Each row of a before or after table is a point. The points were changed in one or more steps. Then noise was added and the rows were shuffled. The steps act on how far a point lies along the listed directions, d1 being the first. What was done? A step turns or swaps two directions, mirrors them in a line or flattens them onto one, adds a multiple of one to another, or multiplies one. Angles are multiples of 10 degrees, from the lower direction toward the higher: turns from -170 to 170, lines from 10 to 170 but not 90. Use the fewest steps. Two steps may share a direction if one is a turn and the other turns, adds or multiplies; they go together, in the order done. Otherwise the lowest direction goes first.
In the rows, zero is written as 128.

Directions:
(1): [102 107 195]
(2): [158  60 118]
(3): [191 152 160]
Before:
[[185 138 142]
 [128 111 126]
 [114  86 182]
 [151 146 115]
 [137 111 113]
 [167  75 149]
 [119 151 168]
 [132 143 100]
 [146 120 104]
 [110 140 116]
 [130 149 109]
 [129 127 101]
 [119 126 131]
 [140 159 185]]
After, 14 rows:
[[141 180 171]
 [120 170 150]
 [137 116  92]
 [ 70 110 248]
 [123 139  92]
 [131 103 130]
 [117 128 132]
 [117 110 145]
 [148 107 110]
 [163 137  95]
 [148 141  77]
 [150 132  73]
 [126  74 233]
 [183 133 151]]
Steps: turn d1 and d2 by -40 degrees; multiply d1 by 2

Directions:
(1): [140  97 164  83  81  60]
(2): [ 48 125 100 151  68 127]
(3): [100  97 114 166 188  63]
(4): [ 75 175 136  59 166 122]
(5): [ 99 124 222 161 135 147]
(6): [108  44 121  90 145 173]
Before:
[[100 107 113 160 124 142]
 [ 79 114  97 150 133 145]
 [117 119 153 145 137 114]
 [134 108 148 129  84 142]
 [101  85 149 169 124 160]
 [149 124 117 112 113 131]
 [ 98 101 131 100 149 145]
 [174  91 131  96 126 105]
 [105 112 102  74 119 194]
 [121  76 157 105 144 143]
 [186 108 146 118 110 172]
 [128 132 127 128 137 165]
 [132 115 138 116 166 128]]
After (13 x 6):
[[127  91 136 107 171 141]
 [147 119 117 110 114 133]
 [ 87  36  97  40 135 235]
 [179  80 144 105 116 186]
 [106   7 152  74 159 180]
 [ 72  88  95 138 138 160]
 [ 91  41 145 150 132 183]
 [118 123 153 146 138 113]
 [ 85  44 126  75 161 175]
 [131  94 148 122  87 150]
 [124 115 127 120 140 174]
 [168  64 128  84 132 119]
 [ 96  88 111 151 129 153]]
Steps: multiply d6 by 2.5

Directions:
(1): [211 116 169 104  99 159 170  82]
(2): [143 120  61  77  59 145 127 178]
(3): [147 207 114 180  98 175  82 112]
(4): [176 145  86  76 189 103  77  99]
(5): [ 75 108  77 119 119 161 146  41]
(6): [175  64  79 206 134 116 125 129]
Before (8 x 8):
[[215 144  96 147 137 136 117 105]
 [ 91 142  75  95 151 129 120 147]
 [194 166 149  91 111 164 101  86]
 [188 165 155 132 170 161 118  49]
 [ 68  97  65  85  86 153 175  80]
 [240 141 175 126 166 109 117  68]
 [122 173  83 185 100 120  99 151]
 [137 143   7 153 160 112  26 128]]
After, 8 rows:
[[138  85 187  66 106 130 165 119]
 [187  57 129 140 131 102 186 135]
 [125  75 176 104 162 134 191  56]
 [ 84 145  90 100 149 124 119 163]
 [ 92  98 115 184  89  96 156 181]
 [ 97 155  60 103  87 170 126  77]
 [ 92   8  59 142 151  59 128 188]
 [191  77 184 113 159  94 170  70]]
Steps: add -0.5 times d2 to d5; mirror d3 and d4 in the line at 120 degrees; multiply d6 by 1.3

Directions:
(1): [159  82  58 123 178 193 152 109  97  67 112]
(2): [110 115 157  47 124 154 201  79 127 181  90]
(3): [169  92 107 146  62 203 118 168 170 185 133]
Before (13 x 11):
[[117 108 134  89  76 157 168 113 160 204 110]
 [127 112  92 119 102 168 156 137 155 157 120]
 [112 142  98 123 207 101 145 105  79  24  99]
 [156 113  97 119  79 165 134 148 137 160 135]
 [126 173 138 223 179  34  32 170 117  67 179]
 [ 85 175 152 181 193  14  96 131  75  24 183]
 [153  90 116  94 106 194 152 130 175 197  91]
 [154 118 167  83  99 168 194 108 146 159  93]
 [160  65 105 125  70 203 113 155 174 192 161]
 [158 115  89 169  90 191 141 121 109 177 141]
 [100 133 132 100  74 167 148 125 150 190 115]
 [139 129  78 174 174 114  66 120 105  23 142]
 [115 138  86 117 213  95 139 108  82  45 138]]
After:
[[100 170 127 147 158  87 150  75  67 121 136]
 [ 66 165 157  89 114 103 154 100 122 154 118]
 [ 67 152 169  91 183  37 122  78  97 105 156]
 [136 142 178  74 128 119 198  88 132 131  95]
 [175  84  40 136 138 210 132 160 132 107 142]
 [171  77  54 145 128 226 138 159 131  92 105]
 [182 124  98 246 112 140  26 219 160 122 183]
 [193  76  80 222  65 205  83 216 160 126 185]
 [ 88 155 122 102 154  92 161 105 124 116 115]
 [ 91 151 162  71 186  73 161  81 130 132  89]
 [ 79 148 159  73 128  85 173  79 125 168 106]
 [166 101  55 189 139 165  62 143 130  50 145]
 [102 163 133 101 137  75 141 112  93 109 134]]
Steps: mirror d1 and d3 in the line at 170 degrees

Directions:
(1): [110 130 130  39 103 181 113 174  88 149  89 198]
(2): [ 91  98 177 128 153 132 201 172 106  73 203 156]
(3): [140 169  41  95  70 139 129 115 124  56 183 119]
(4): [ 83  80  89 100 139 151 194  63  76 149 102  75]
(5): [149 147 125 177 170 151  74 120  12 111 142 133]
Before, 11 rows:
[[110 113 133 132 139 138 131 121  95 134 129 133]
 [129 154  68  96 104 147 125 109 108 117 121 126]
 [139 125 148 141 124 109 110 137 164 140 109 137]
 [115 117 143 126 146 149 131 142 100 137 114 147]
 [125 138  94 133 114 127 120 104 115 129 121  98]
 [124 119 154 131 144 126 145 141 119 120 143 143]
 [128 129 137  96 113 144 107 138 128 145  99 161]
 [153 168  98 112 105 130  96 136 138 108 134 135]
 [129 144 118 135 129 132 116 123 107 125 133 131]
 [143 127 141 147 139 118  97 132 134 148 109 134]
 [130 131 106 109 119 118 129 104 152 132 102 115]]
After:
[[116 112 136 140 147 135 116 117  97 160 102 125]
 [140 121 145 163 134 103 116 103 159 147 113 109]
 [122 150  88 124 104 137 138 126  95  76 178 113]
 [124 106 154 163 164 129 120 116 123 177  77 116]
 [142 167  40  94  67 125 155 109 161  47 193  99]
 [149 188   5 119  70 131 136  91 115  28 209 101]
 [121  99 193 147 148 108 139 150 166 157 105 143]
 [110  84 185 152 167 112 152 136 147 169 107 125]
 [139 144 126 144 130 113 126 136 127  81 161 136]
 [115 131 102 118 116 129 146 107 121 115 141 115]
 [132 117 149 117 140 133 117 126 127 171  85 140]]
Steps: turn d1 and d2 by -130 degrees; multiply d3 by 3; swap d4 and d5

Directions:
(1): [133 162 137 160 228 121 106 144 187 121  55  89 169 161]
(2): [133 177 134 109 139  92 124  36 139 145 137 113  37 196]
(3): [ 30  84 132 118 120  61 118 140 119 114  84  65  86  85]
(4): [144 148 180 176 115  96 180  95  42 140 132  63 189 143]
Before:
[[184 123 111 114 122 157 150  84 141 138 144 172 115 154]
 [150 191 168 147 178  53 142  51 104 147 102  60  90 185]
 [139 106 131 153 150 111 139 125 103 119 120  91 137 120]
 [109 107 105  94 141 149  97 152 169 120 116 133  73 106]
 [ 18  61 105 104  93  70  89 184 128 112  90 108  99  61]
 [131 226 121 138 249 103  90  28 196 112  92  87  75 235]
 [137 169 116 101 178 140 112  94 135 146  78 103 105 190]
 [168 179 147 162 140 177 150 136 115 132 129 126 205 146]
 [196 181 131 113 154 165 134  86 167 147 142 181 139 205]
 [162 164 135 137 174 149 131 147 154 129 131 130 186 164]
 [165 117 160 151 173 138 141 132 134  94 106  99 215 124]
 [ 40  72 162 144 143  63 101 170  87 100  61  60 172  96]]
After (12 x 14):
[[ 37  67 159 106  71  50 120 106  45 118 126  85  91 106]
 [129 109 105 103 122 176 124 170 100 131 103 134 172 112]
 [192 144 124 123 136 187 139 147 156 137 140 196 195 156]
 [118  92  99 151 129 186 118 209 117  82 144 156 228  64]
 [107 104 106  93 140 146 100 156 167 121 115 137  72 102]
 [165 102 155 111  75 132 164  85  79 106 186 131 141 115]
 [143 115 159 170 143 107 152 180  78 124 102  90 216  80]
 [186 123 110 134 163 166 140 115 164 131 111 163 157 149]
 [139 101 129 145 128 108 145 119  90 121 137 100 121 116]
 [156 132 129 110  96 158 147 136 105 135 190 165 156 134]
 [ 19  95 112  98 111  48  84 131 140 121  89  96  50 106]
 [168 172 142 139  84 174 163 106  83 139 173 145 157 144]]
Steps: turn d1 and d2 by -140 degrees; multiply d2 by 0.7

Directions:
(1): [114 142  75 126 151  50 153 178 107  92 141 160  83 216 116 132 165  71
  50 161]
(2): [184 177 105 150 177 147 131  76 154  70 131 131 165 115 131 139 158  56
 196 223]
Before:
[[ 84 128 116 120 102  68 141 171 106 165 146 173 102 146 108  99 135 128
   53 105]
 [114  83 168 129  70 154 105 131 125 168 107 110 132  82 127 127 101 205
  116  45]
 [ 88  87 144 121 103 123 116 149 112 161 132 132  88 132 139 117 114 170
  103  91]
 [ 82  64 156 113  68 140 112 165 119 190 122 115 121  97 120 115  92 224
   85  22]
 [158 140 116 130 152 142 135 101 144 107 133 124 164 101 124 134 121 104
  173 163]
 [157 148 139 140 137 150 131  75 145 104 115 113 180 100 144 136 144 103
  187 162]
 [114 109 129 132 113 118 128 146 119 141 118 133 119 119 135 134 101 129
  108 105]
 [ 97 109 110 111 102  80 136 192  96 145 127 145  82 189 121 131 125 150
   50  85]
 [ 59  62 172 103  79 112 129 170 124 224 121 124 106 143 126 127  95 215
   58   7]
 [124 105 140 114  99 154 116 114 125 139 133 122 144  94 135 130  89 173
  123  68]
 [114 129 103 116 137  51 148 158 108  98 124 168  89 184 105 126 149  83
   68 148]
 [160 136 149 124 124 190 121  81 165 127 126 131 147  87 117 149 110 150
  186 118]
 [125 119 157 129 105 151 116 117 136 156 122  98 139  99 112 121 104 171
  167 124]]
After:
[[ 98 108 114 125 131  88 131 159 108 124 140 148  78 174 133 127 143 116
   83 135]
 [ 91 101 124 105  93  96 129 190  97 162 128 137  86 168 124 128 112 172
   56  65]
 [ 75 119 131 112  88  88 136 165 110 182 144 164 104 126 111  98 121 152
   60  86]
 [139 144  84 124 148  95 139 128 122  80 144 153 126 163 129 137 132  87
   88 142]
 [158 144 142 141 137 153 133  76 145 101 113 115 177 100 141 135 144 102
  187 159]
 [ 92  88 175 105  79 121 119 134 115 173 107 136 113  99 116 118  89 189
  108  53]
 [108 125  64 126 139  46 149 192 109  91 145 160  86 212 108 130 170  83
   31 147]
 [ 86 111  91 121 142  26 163 191 114 140 144 165  77 250 113 141 166  92
    9 118]
 [154 131 126 131 145 151 134  97 147 115 134 114 168  88 124 130 112 119
  176 149]
 [140 152 109 133 141 100 132 133 133 105 134 119 121 159 105 127 143 100
  137 190]
 [171 164 109 128 162 148 136  96 161  83 132 151 131 139 111 155 140  90
  167 174]
 [116 121 111 136 122 102 134 150 118 126 121 140 109 135 132 139 109 111
  101 121]
 [140 139  78 148 138  62 142 155 117  74 127 154  99 190 111 141 171  74
   61 157]]
Steps: mirror d1 and d2 in the line at 120 degrees
